Rows are points. Examples show where two turns around zero, p and q, send a point. Where does a point land after both, in the order given? Backwards means that the second turn is done in reverse. Each puzzle has new turns, and all numbers are rounded.

Turn p:
[ 0.30 -0.27] -> [-0.24 -0.33]
[-0.18  0.04] -> [0.02 0.18]
[-0.12  0.22] -> [0.21 0.14]
Turn q:
[ 0.04 -0.12] -> [ 0.07 -0.11]
[-0.01  0.04] -> [-0.02  0.04]
[-0.36 -0.17] -> [-0.31 -0.25]
[0.33 0.25] -> [0.26 0.32]
Where do these land?
p, then q: [ 0.01 -0.40] -> [-0.37 -0.15]
q, then p: [-0.10  0.17] -> [0.12 0.15]
q, then p: [0.09 0.23] -> [0.25 0.00]

Turn p:
[ 0.05 -0.04] -> [ 0.04 -0.05]
[-0.17 -0.26] -> [-0.23 -0.21]
[0.17 0.14] -> [0.20 0.09]
[-0.33 -0.13] -> [-0.35 -0.04]
[0.29 0.30] -> [0.36 0.22]
Turn q:
[ 0.14 -0.03] -> [0.11 0.09]
[-0.34 -0.20] -> [-0.05 -0.39]
[0.20 0.23] -> [-0.06  0.30]
Where do these land?
p, then q: [0.02 0.28] -> [-0.16  0.23]
q, then p: [-0.27 -0.18] -> [-0.10 -0.31]
q, then p backwards: [ 0.26 -0.10] -> [0.19 0.20]

Turn p:
[ 0.42  0.08 -0.28] -> [0.49 0.10 0.12]
[-0.17  0.06  0.21] -> [-0.27  0.07 -0.03]
[-0.02 -0.23  0.24] -> [-0.21 -0.14  0.21]
[-0.23  0.09 -0.16] -> [-0.02 -0.03 -0.29]
Turn q:
[-0.07 -0.12 -0.44] -> [-0.18 -0.27 -0.32]
[0.29 0.32 0.19] -> [0.41 0.24 0.01]
[-0.04  0.12 -0.09] -> [-0.01  0.07 -0.14]
[-0.37 -0.06  0.01] -> [-0.36  0.10  0.04]
[-0.04 -0.24  0.28] -> [-0.06 -0.05  0.36]
[ 0.24 -0.01  0.06] -> [ 0.23 -0.07  0.06]
Where do these land?
q, then p: [-0.10  0.19 -0.27] -> [ 0.21 -0.06 -0.27]
p, then q: [ 0.29 -0.11  0.11] -> [0.15 0.12 0.27]
p, then q: [ 0.00 -0.08 -0.18] -> [ 0.07 -0.18  0.00]
p, then q: [-0.02  0.12 -0.06] -> [ 0.05  0.01 -0.13]
p, then q: [0.22 0.27 0.18] -> [ 0.16  0.35 -0.05]
q, then p backwards: [-0.38 -0.40  0.22] -> [-0.02 -0.25  0.54]

Turn p:
[ 0.55 -0.17  0.17 -0.11] -> [ 0.03 -0.42 -0.01  0.44]
[-0.43 -0.09  0.29 -0.11] -> [ 0.03  0.12  0.47 -0.24]
[ 0.01 -0.04 -0.25  0.11] -> [-0.18  0.07 -0.20 -0.03]
[-0.18  0.18 -0.18 -0.05] -> [ 0.05  0.10 -0.13 -0.27]
[ 0.04  0.12 -0.02  0.15] -> [ 0.06  0.13 -0.11  0.08]
Turn q:
[-0.56  0.09 -0.12  0.02] -> [-0.04  0.46  0.35 -0.07]
[-0.03 -0.19  0.06 -0.31] -> [-0.05 -0.21  0.17 -0.25]
[ 0.16  0.13 -0.38  0.37] -> [ 0.25  0.29 -0.41  0.09]
[0.25 0.03 0.14 0.07] -> [-0.03 -0.19 -0.16  0.16]
[ 0.18  0.17  0.05 -0.06] -> [ 0.14 -0.16 -0.02  0.15]
[ 0.00 -0.23  0.23 -0.10] -> [-0.26 -0.19  0.06 -0.10]
Where do these land?
p, then q backwards: [-0.30  0.02 -0.21  0.12] -> [-0.21 -0.25 -0.16  0.13]
q, then p: [ 0.25  0.10  0.17 -0.36] -> [-0.29 -0.15  0.23  0.27]
q, then p: [ 0.14 -0.01  0.36  0.16] -> [-0.28  0.30  0.07 -0.05]
q, then p: [ 0.17 -0.38 -0.09 -0.28] -> [-0.18 -0.41  0.13 -0.21]
q, then p: [-0.24 -0.02 -0.06  0.15] -> [ 0.24  0.11 -0.04 -0.11]
p, then q backwards: [-0.04  0.28 -0.18  0.21] -> [ 0.03 -0.03 -0.29  0.26]

Turn p:
[-0.05 -0.21  0.09  0.07] -> [ 0.10 -0.16  0.14  0.06]
[ 0.08 -0.10 -0.14  0.19] -> [ 0.04 -0.09 -0.09  0.23]
[ 0.45 -0.08 -0.19 -0.18] -> [ 0.21 -0.09 -0.46 -0.10]
[-0.07  0.16  0.20  0.17] -> [0.04 0.23 0.20 0.08]
[-0.45 -0.04  0.17  0.05] -> [-0.20 -0.05  0.44 -0.01]
[ 0.23  0.40 -0.01 -0.44] -> [-0.04  0.32 -0.32 -0.45]
[-0.19 -0.14 -0.12  0.15] -> [-0.14 -0.17  0.10  0.19]
Turn q:
[-0.24 -0.37 -0.33  0.16] -> [ 0.23 -0.11  0.51 -0.10]
[-0.17  0.08 -0.05  0.19] -> [-0.05 -0.14  0.07 -0.22]
[-0.02  0.30  0.03 -0.32] -> [ 0.16 -0.06 -0.40  0.04]
[-0.02 -0.18  0.02  0.02] -> [0.03 0.11 0.14 0.00]
[ 0.35 -0.03  0.29  0.00] -> [-0.29  0.26 -0.11  0.21]
[-0.08  0.06  0.40 -0.17] -> [ 0.00  0.32 -0.28 -0.13]
[ 0.18  0.14 -0.36  0.11] -> [-0.07 -0.38  0.07  0.19]
Where do these land?
p, then q: [-0.10  0.26  0.19  0.03] -> [-0.07 -0.02 -0.31 -0.12]
p, then q: [-0.05 -0.37 -0.04 -0.24] -> [0.21 0.28 0.22 0.17]
p, then q: [ 0.21  0.21  0.31 -0.09] -> [-0.07 -0.09 -0.36  0.23]
q, then p: [ 0.02  0.19 -0.26 -0.08] -> [ 0.13 -0.26 -0.07  0.14]
p, then q backwards: [-0.08 -0.28 -0.20  0.38] -> [ 0.38  0.04 -0.35 -0.07]
